Each row of a before or after table is a point. One or more steps were done to the points. Then noise was added and the rows were shuffled. The steps act on columns, c1 being the first. Name the steps. A step turns or swaps two columns, mirrors them in a line or flattens them onto one, adds a multiple of one to another, or multiplies or shifts one. Angles are multiples of 10 degrees, from the lower column toward the higher: turns from -170 to 170, lines from 10 to 170 but not 90. Use the fewest steps. Two steps may share a column if one is a turn and the other turns, adds or multiplies; they go together, in the order done. Otherwise the lowest column goes first.
(in the rows, 128 means zero)

Before:
[[120 134]
 [ 80  77]
 [135 128]
 [181 108]
 [182 101]
 [132 138]
 [104 156]
 [ 75 111]
 [103 127]
 [ 83 161]
 [ 61 130]]
After (11 x 2):
[[ 91 144]
 [ 72 133]
 [179 134]
 [117  58]
 [115 109]
 [ 85  89]
 [120 132]
 [191 135]
 [135 133]
 [126 141]
 [ 72  91]]
Steps: turn c1 and c2 by 30 degrees

Before, 10 rows:
[[ 90 117 128 105 136 104]
 [ 92  87 132  89 139 170]
 [140  66 179  96 150 165]
 [169  63 102 136  70 105]
 [ 73 148 144 111 148 134]
 [117 140 122  88 149 115]
 [179 127 168 167 163 163]
 [172 101  87 142 127 104]
 [129  79  68 135 119  80]
 [115 129 127 105 128 150]]
After, 10 rows:
[[137 144 131 103 141 149]
 [ 77  94  90 145 114 102]
 [123 193 137  88 159 170]
 [ 69 150 173 114 161 164]
 [180 182 144 130 158 135]
 [142 181 128 113 152 106]
 [ 45 122 102  80  82 109]
 [ 96  72 174 205 131 167]
 [156 143 124 102 170 112]
 [ 87 155  71 124 118  73]]
Steps: multiply c1 by 1.3; turn c1 and c2 by -120 degrees; turn c4 and c5 by -40 degrees; multiply c4 by 1.6

Before, 12 rows:
[[134 139 117 111 135 117 135 144 134  83  95]
 [132  81 103 113 136  76 133 122 145 114 156]
 [142 107 176 145 121 140 121 105 117 106 124]
 [149 141 118 117 147 137 134 174 124 125 166]
 [148 141 103 143 125 134 122 162 114 198 119]
 [160 145 151 249 125 129 115 141 130 193 114]
 [138 148 133 108 145 134 133 113 157 121 139]
 [125 151 104 135  74  74 112 127 123 106 149]
 [145 123 107 114 136 138  86 146 146 113 144]
 [ 25 123 129 114 126 119 121 147 158  99 166]
 [131 132 104 125 151 127 124 106 108  95 135]
 [110 138 155 120 152  79 105 117 118 100 117]]
After:
[[119  73 104 131 171  72 109 126 141 106 116]
 [114 113 106 143 110 132 123 162 150 199 142]
 [103 137 101 115 124 137  87 148 118 111 127]
 [ 91 138 119 114  74 137 132 173 136 124 114]
 [140 124 116 111  92 119 137 142 128  84 149]
 [119 142 111 126  85 126 124 103 156  93 124]
 [110 163  98 112 209  74 133 121 119 114 113]
 [117 137 179 146 181 140 119 101 124 110 136]
 [151 138 157 119  69  78 103 119 128 102 132]
 [107 114 148 250 100 129 115 141 121 195 149]
 [113 126 124 104  60 136 133 112  99 120 124]
 [199 131 118 114 142 120 121 148  99  98  71]]
Steps: turn c1 and c11 by 150 degrees; multiply c11 by 0.7; turn c2 and c5 by -130 degrees; multiply c5 by 2.5; mirror c3 and c9 in the line at 170 degrees

Before (14 x 18):
[[ 81 113 161 179 162 135 120 132 128 114 105 108 130 111 120 115  91 138]
 [ 79 146 104 130 129  74 158 100 164 144 183 133 146 180 196 135 114 100]
 [ 81 115  88 181 104 109  94 172  94 104 105  60 176 146 113 145 149 150]
 [171  69 138  97 121 144 126 107 121 133 133 132 136 100 100  98  54 112]
 [174  82 146 121 130 169 123 115 110  97  88 133 182 197 203 103 149  98]
 [118 146 225 158 118  79 127 123 171 128 189 138 102 147  93 115 112 178]
 [180 157 122 155 132 114  97 124 125 160  78  95 175 139 111 198 115  92]
 [112 117 184 181  98 121 136  85 191 166 142  96 139 117  79 132 133 115]
 [ 88 139 203 118  81 111 196 121 135 118 109  78 164 127 108 110  87 129]
 [ 92 118 155 126 144 118 150  88 110  87 175 122  90 146 119 119 143  43]
 [103 115 138 118 146 118 155 140  68 141 157 116 161 124 167 145 115 107]
 [175 122 127 199 145  97 104 145 129 110 142 103 153 130 133 106 125  36]
 [ 71 152 120 128 158 171 213  84 140 137 178 133 178 168 142 186  84 109]
 [100 140 134 121  99 162  86 136 107 115 115  90 198 159 156 142 134  96]]
After (14 x 18):
[[ 62 146 103 186 127 157 148 100 165 146 157 155 151 197 168 136 111 181]
 [117 149 232  83 117 134 117 124 169 130  74 141 103 180 134 119 108 196]
 [ 65 114 152  98 160 112 120 135 131 112 115  94 129 112 162 115  93 102]
 [ 74 135 207 112  83 122 194 123 150 121 127  69 163 147 106 106  87 114]
 [ 56 152 115 135 161 183 213  82 153 132 136 141 182 101 135 184  81 182]
 [ 94 115 137 171 148 123 169 140  82 138 145 128 162 134 139 143 119 157]
 [107 121 186  61  99 114 129  83 190 164 143 133 139 125 151 131 138 141]
 [194  82 151 190 133 206 128 110 108 101 158 104 175 109 165 103 147  88]
 [ 64 114  84  89 102 139 105 175  84 106 106  32 177 151 168 147 147 103]
 [184 122 121  93 146 118 106 146 128 115 217  79 151 151 192 109 124 143]
 [182  68 140 122 119 108 124 104 122 131 146 136 135 104  85 105  58 130]
 [ 92 135 128 155  98 167  93 140 100 113 157  72 199 106 130 148 134 111]
 [194 159 127 101 135 132  94 127 123 158 162 130 175 145 148 203 110  76]
 [ 82 123 156 126 144 138 148  87 115  86 211  80  87 145 128 117 139 172]]
Steps: multiply c1 by 1.3; mirror c4 and c15 in the line at 60 degrees; turn c6 and c14 by -70 degrees; turn c7 and c9 by 10 degrees; add 1 times c10 to c12; turn c11 and c18 by 90 degrees
